Each row is a point. To make a cloud, some directions were put in groups of two or more. Within a group, all points are equally far from the middle, so they leave a hole (a ring in 2 directions, a hollow ball in 3). The other directions are filled evenly. Then the cloud was stretched, turned, moved and blurred a little. How many holes are there, and how many directions does each take, smallest first?
In the rows, zero is written as 128.

Cloud:
[[129  76]
 [156 102]
 [197 109]
 [100 146]
 [164 100]
 [160 111]
 [ 96 145]
 [132  82]
 [125 126]
 [137 199]
 [117 125]
 [ 92 136]
 [176 148]
 [158 120]]
Holes: 0

Cloud:
[[105 113  90]
 [ 74 121 139]
 [127 110 170]
 [167 111 119]
 [124 181 179]
 [ 72 155 129]
 [135 110 162]
 [161 177  92]
 [137 168 187]
 [156 111 135]
 [114 105 165]
 [115 103 104]
 [166 108 116]
 [154 118 151]
 [108 160  77]
 [151 146 175]
 [100 106 177]
 [163 169 127]
 [ 84 159 113]
 [167 123 138]
 [ 83 143 106]
 [179 167  98]]
Holes: 1 (2)

Cloud:
[[110 123 186  95]
 [ 88 133 147 136]
 [147 120 143  73]
 [105  89  90  75]
 [170 152 166 182]
 [110  89  67  84]
 [148 134  92 145]
 [163 148 169 102]
 [156 172 193 166]
 [116 102 126 123]
 [161 120 185 125]
 [115 105 145  72]
 [133 138  97 154]
 [176 176 119  90]
 [152 142 168  92]
 [ 81 139 167 165]
 [166 162 100 154]
 [184 120 112 160]
 [128 148 157 108]
 [160 110 150 182]
 [168 167 135 137]
 [116  96 104  77]
 [108  98  91 113]
 [118 123 186  82]
 [106 135  90 140]
 [155  96 122 116]
 [164 137  98  73]
 [102 136  95 121]
 [141  97 135 129]
 [144 198 113 116]
 [131 133 163  90]
 [ 99 126 137 113]]
Holes: 0

Cloud, 49 rows:
[[ 68 107  90 112 102 118]
 [ 81 112 133  88 184 117]
 [111  64 109  94 122 116]
 [ 85 115  99 140 144 139]
 [ 87 174 112 139 169 109]
 [141 122  59 115 127 127]
 [116 170 127  98 105  91]
 [110 156  96 113 163 180]
 [124 139  87 204 115 149]
 [151 132  91 106 163 161]
 [141 145 109 127 115 128]
 [108 117 103 183 176 172]
 [111 129 175 118 122 136]
 [128 126 148 103 107  86]
 [132  98 128  63 134 105]
 [119 100 130 138 196  83]
 [148 100 146 144 172  67]
 [158  73 111 110 114  97]
 [158 116 125 123 132 128]
 [ 97 120 104 203 105  85]
 [128 130  58 162 103  63]
 [152 145 136 121 146  88]
 [117 160 100 170  87 125]
 [ 98 150  77 133 108  70]
 [ 60 153 131 106 169  85]
 [156 146 122 120 168 126]
 [147 110 107  88 102 105]
 [121 162 181  98 170 123]
 [139 135  82 183 135 168]
 [147 101 113  97  93  92]
 [122  80 126 118 153 103]
 [162 123 117 107 158 117]
 [ 88 144 135 172 184 121]
 [118  86 127 161 156 123]
 [100 165  95  80 174 147]
 [129 169 149 100 168 150]
 [103 117 156 191 160 132]
 [119  70 104 160 112  88]
 [114 118 104 179 179  71]
 [130 145  73 113 142  89]
 [125 125 171 103 171 158]
 [154 118  73  89 153 145]
 [125 142 173 102 165 165]
 [116  79  71 175 122 127]
 [118  83 133 103 129 115]
 [102 131 167 148 203  99]
 [144 147 127 105 148 119]
 [ 72 143 173 136 141  80]
 [143  65 116 152 189 140]]
Holes: 1 (2)

Cloud, 77 rows:
[[105 146  91 127 201 178 110 153]
 [145 133 136 113 207 122 171 155]
 [147 176 162 153  98 112  90 106]
 [158 125 111 154  93  67  88  75]
 [154 138 198 176 157 124 142 124]
 [ 79 180  65 132 146 117 129 125]
 [133 135 167 147 129  86 107 159]
 [120 136  80 118 167 167 139 127]
 [106 149 185  84 169 124 130  85]
 [125 162 140  87 184 112 157  99]
 [139  97 140  91 120  69 126 153]
 [ 76 117 102 185  85  83  92  95]
 [189 114  99 150 147 124 107 149]
 [ 94 136 154 119 190 105 145 118]
 [ 89 126  98 114 125 122  76  98]
 [146 118 133 187 172 117 141 122]
 [123 140 119 164 121 139 100 170]
 [125 126 130 102 216 114 147 160]
 [141 178 183 152 110 137  98  98]
 [168 143 196 145 147 118 133 146]
 [173 122 137 173 113  96  77  83]
 [162 138 127 175 180  68 164 115]
 [108 147 140  90 184  68 153 113]
 [141 182 117  88 140  84 121 109]
 [104 149  86 123 188 161 113 136]
 [123 134 113 206 135 141 144 163]
 [ 94 107 108 162 159 121 136 173]
 [ 95 162 132 118 196  92 125 117]
 [102  96 164  91 128  88 160 115]
 [117 139  97 136 197 103 105 101]
 [125 181 127 162 138  60 160 100]
 [116 100 115 164 106  93  63 131]
 [150 151 190 160 166 131  83 131]
 [128 112 106 115 199 129 128  70]
 [ 72 192 150 133 151 138 128 105]
 [137  91 129 137 148  85 154  69]
 [161  82 110 145 119  92  87 124]
 [138  92 142  98 121 133 140  73]
 [172 145 107 108 133 165 130 175]
 [ 91 149 173 131 102 104 116 122]
 [120 130  86 129 191  96  90 156]
 [ 99 156  88 128 112 121 120 152]
 [112 137 131 150 121  95  56 108]
 [169 144 137  97 123  74 107 114]
 [ 86 181  72  82 135 132 126 104]
 [ 83 159 122  84 143  84 130 129]
 [ 63 116 115 153  95 100 100 117]
 [ 39 116  83 156 110  91 126 142]
 [161  76 176 161 147 137 132 166]
 [129 146  41 134 191  84 113 157]
 [150 127 136 158 180 113 174 127]
 [ 89 109 107 122 167 101 178 177]
 [139 159 109 164 172  80  86  80]
 [153 172  42 148 176  96 110 132]
 [120 109 118 167 171 114 128 145]
 [145 148 133 142  82 100 156 141]
 [171 134 133 113 133 158 113 126]
 [ 83 128 146  99 104 118 140 125]
 [154 177 129 119 129 117  87 111]
 [113 147  89 113 156 108  80  98]
 [117 150 153 168 136 118  96 133]
 [135 130 127 130 171 147 192 167]
 [187 153 104 152 157 100  67 134]
 [146 123  88 123 163 125 131 164]
 [167  84 139 136 141 123 125 118]
 [104  94 140 124  82 134 104  96]
 [108 175 163 165 101 135  83 139]
 [151 174  96 136  89 130 159 129]
 [ 74 123 169  95 148 116 158 116]
 [136 159  73  78 156 104 140 162]
 [117 165 158 133 182 124 145 183]
 [161 164 110 188 158  84 129 101]
 [140 102 210 143 146 106 147 110]
 [152 145 167 159 140 133 104  80]
 [133 113  80 112 130 151  89 121]
 [129  90 106 111 133 140 115 156]
 [ 78 135 158 120 103 144 120 105]]
Holes: 0

Cloud (95 x 9):
[[155 110 130  97 135 147 114 109 118]
 [122 136 128  67 100 155  93  74 128]
 [111 141 131 101 165 118 122 176 119]
 [132 143 142  95 159 124  85 144 103]
 [147 146 113 113 113  97  91 197 148]
 [152 139 107 127 130 115 118  66 118]
 [132 137 141 146 110 185 135 131 114]
 [ 86  96 111 125 167 152  84 170 127]
 [145 117 156 155 105 132  86 156  85]
 [133 124  82 126 126 105  79 170  74]
 [127 131 131 127 146  95 127 175  95]
 [154 140 147 173  85 103 104 121 158]
 [129  68 177 115 116 147  89 110 133]
 [ 91 123 180 115 104 123  66  87 177]
 [123 116 124  81 104 160  85 158 181]
 [130 109 148 140 102 144  95 100 109]
 [ 81 116  87 113 115 146 116 129  90]
 [127 170 124 151  72 144  97 103 127]
 [117 166 120 171 164 126 108 110  99]
 [100 122 112 138 148 233 126 136 117]
 [112 136 126 154 110 167 158 170 179]
 [ 97  70 134 136 151 161  76 124 118]
 [201 109 118  65  95 114  89 131 115]
 [114 169  91 123  93 124 135 124 160]
 [106 132 102 111 149 195 105 123 136]
 [142 108 163  84 116 151 157 161  98]
 [136 168 140 110 137 135 135 127 146]
 [162  68 136 124 102 123 132 118 108]
 [129 149 201 101 144 142  95 103 109]
 [150 109 113 181 135  77  83  81 153]
 [ 96  81 158 118 151 183 140  76 103]
 [127  76 140 160 107 171 132  85 168]
 [190  59 144 131 176 131  95 122 147]
 [137 142 110 160 147 144 101 109 144]
 [132 140 161 121  71 179 104 136 130]
 [115 136  89  61 110 107 152  91 184]
 [126  95 158 118 170 144  90 126 166]
 [158 120 119 180 146  96 115 137 102]
 [172 159 130 168 139 121 142  57 155]
 [187 127 106 156  95 121  66 137 113]
 [109  80 105 112 112 169 125 118 136]
 [111 173 187 143 176 183  99 109  97]
 [120 108 138 101 131 179  83 125 204]
 [126  86  90 152 128 126 145  92 174]
 [121 145 141  92 152 183  71 149 150]
 [108 157 156 112  98 152  95  84 141]
 [ 85  86 149 105 101 125 130 100 218]
 [149 110 146 108 153  61  99 132 189]
 [185  98  68 117 160 130  99 116 118]
 [157  94 119 128 103 147 123 146 176]
 [137 151 152  80 133 163  81  63 193]
 [140 105 110 117 169 215  49 182 129]
 [153 151 140  68 100 155 151  96 141]
 [151 103 105 153  58 120 131 134 127]
 [120 153 147 108  90 138  91  37 124]
 [124 135 113 156 133  91 104 111 181]
 [131  92 150 162 140 129 107  99 180]
 [138 138 123 116 148 110 160 157 113]
 [ 60  82 139  89 157 156 107 171 160]
 [133 121  93  93 137  59  76  99 121]
 [148 109  52 103 132  96 103 131  99]
 [155  78  80  98 146 154 115 194 135]
 [130 148 116 144  76 122 117 132 117]
 [162  89  91  72  88 114 147 143 206]
 [112 112 132 144 122 206 101 165 153]
 [132  94 112 103 127 126 119 182  98]
 [129 121 128 105 116 117 114 176 102]
 [110 129 134 143  76 103 175  91 158]
 [109  65  88  69  91 128  78  99 145]
 [134  74 133 125 136 160 116 179 102]
 [ 90 107 108  93 143 167  82 193 149]
 [128 156 153  75  90 157 103  33 138]
 [128 111 139 178 125 125 166 133 162]
 [ 82 125  87  62 135 162 130 142 140]
 [164 140 117 135 126 175  77 123 151]
 [ 67 142 135 134 155 154  89 152 157]
 [112 119 121 116 135  87 109 116 107]
 [ 99 129  78 134 156 173  84 153 100]
 [125 111  75 150 119 168 125  82 200]
 [143 150 116 163 124 112 125 146 191]
 [111 163 147 183 122 146  83  61 141]
 [131  84 108 106  88 126 141 132 181]
 [147 136 135  83 111 138 157 153 131]
 [100  66 127 138 129 135 133 165 161]
 [174  86 121 146 150 134 124  95 124]
 [ 92 158  75 157  79 162 106 119 129]
 [170 140 111 109 155 105  87  81  91]
 [ 95 130 178 147 149 149  95  88 213]
 [145  80 155 154 113 157 153 109 133]
 [169  82 100  96 128 163 108 124 140]
 [154 132  90 135 133  97  82 122 159]
 [135  81  93  64 104  87 141 165 140]
 [123 109 153 136 184 187  88 154  98]
 [135 147  92 127 143 164  54  89  91]
 [157  66  80 146 108 150 115 155 106]]
Holes: 0
